Each row of a before or after table is a point. One or more steps were done to the points. Then noise was added and the rows were shuffled. The steps act on how far a point lies along the listed directions, d1 being the first. Write out the steps. A step turns or swaps two directions, mirrors them in a line or flattens them onto one, adds a multiple of one to another, or multiplies one. Angles are multiples of 10 degrees, from the lower direction toward the higher: turns from -170 to 170, lines from 10 to 170 but not 90. Use the fewest steps. Two steps may share a direction if one is a turn and the other turns, adds or multiplies; they go together, in the order done. Otherwise the lowest direction goes first.
(in the rows, 128 means zero)

Directions:
(1): [184  84 129]
(2): [171 183 113]
(3): [136 140 197]
Before, 14 rows:
[[141 117 120]
 [109 132 136]
 [119 121 131]
 [115 101 135]
 [128 134 114]
 [100 120 112]
 [ 97 119 143]
 [125 135 119]
 [111 124 135]
 [127 137 117]
 [120 127 136]
 [179  94 133]
 [135 113 137]
 [120 141 136]]
After (14 x 3):
[[150  95 138]
 [123  94 135]
 [111 129 137]
 [116 123 130]
 [249  35 135]
 [120 146 118]
 [ 86 145 137]
 [164 106 119]
 [ 88 147 108]
 [129 145 112]
 [123 148 116]
 [ 96 132 135]
 [ 70 131 144]
 [ 99 149 137]]
Steps: multiply d1 by 2.5; add -0.7 times d3 to d2

Directions:
(1): [150 172  94  72]
(2): [ 92 183 177 129]
(3): [ 66  98 117  85]
Before (12 x 4):
[[111  71  95  97]
 [ 73 110 176 145]
 [ 90 124 159 133]
 [164  97  57  90]
 [137  75 111 183]
 [103  81 125  82]
 [115 172 142 122]
 [ 41 115 151 124]
 [112 109 130 129]
 [ 91 194 140  89]
 [ 77 193 187 133]
 [ 80  96 150 174]]
After (12 x 4):
[[ 65 162 156  87]
 [124  42 103 163]
 [ 64  60 132 118]
 [ 87 150 139  94]
 [130 209 108  64]
 [ 97 129 166 195]
 [125 146  70  59]
 [ 97 120 138 118]
 [145 159 105 104]
 [ 23 140 123  58]
 [ 64  68 136  76]
 [ 61 164 159 127]]
Steps: turn d1 and d2 by -70 degrees; multiply d3 by 1.6

Directions:
(1): [153 209 109  93 162 137]
(2): [125 149 101 215 161 113]
(3): [133  77  77 104 191 142]
Before, 13 rows:
[[142 122 110  68 153 154]
 [128 196 140 134 118 145]
 [137 177 117 159 125 125]
 [127 115 141  66 107 128]
 [130 198 111 171 161 122]
 [130 173 104 113 170 157]
 [141 189 137  92  76 108]
 [144 222 138 162 137 107]
 [125 215 151 163  91 128]
 [145 249 127 171 103 129]
 [124 147 156 152 107 110]
 [144 171  79 104 160 132]
 [125 100 129 133 136 142]]
After (13 x 6):
[[122 119  91 117 181 159]
 [116 102  86 178 184 128]
 [ 99  44 110 177 128 134]
 [120  48 102 103 106 117]
 [106  70 108 146 148 150]
 [120  57  99 174 174 115]
 [121  99  97 168 142 130]
 [111  31  72 188 154 136]
 [134 155 142 128 123 139]
 [136 122  65 108 171 132]
 [115  95 145 155 117 109]
 [126 115 143  64 105 126]
 [145 140 114  66 150 154]]
Steps: swap d1 and d3

Directions:
(1): [ 92  49 152 107 154 118 152  69]
(2): [ 42 157  86 111  81 138 114 103]
(3): [111 104 183 151  73  69  85 153]
(4): [133 117  70 176 116  65 187 128]
Before:
[[132 153  96 136 151 156 159 128]
 [ 89 167  64 148  85 112 180 113]
 [182 219 152 127 100 144  66 187]
 [126 120 163 113 103 142 123 148]
 [175 140 130 199  60   7 125 185]
 [118 185 108 144 106 126 122 142]
 [134 159 112 188  61  76 127 171]
 [ 77 143  54 126 102 138 135 108]
 [142 200 193  76 113 207  44 166]
 [127 129 148  90 128 158  95 122]
 [137 113  98 126 121 143 135  91]]
After:
[[179 117 178 105 181 199 124 122]
 [114  79 219  93 131 143 115 101]
 [241 125 130 156 186  99 176 142]
 [128 113 174 147 114 103 115 148]
 [133 117  88 138 117  94 158 125]
 [105  55 166 114 136 118 108  96]
 [125 110 130 130  91 127 100 104]
 [136 129 105 121 124 143 171 135]
 [157 103 169 130 164 122 139 118]
 [200 104  77 181 158  60 235 130]
 [205 173 160  63 205 224  98 134]]
Steps: swap d1 and d2; turn d3 and d4 by -170 degrees
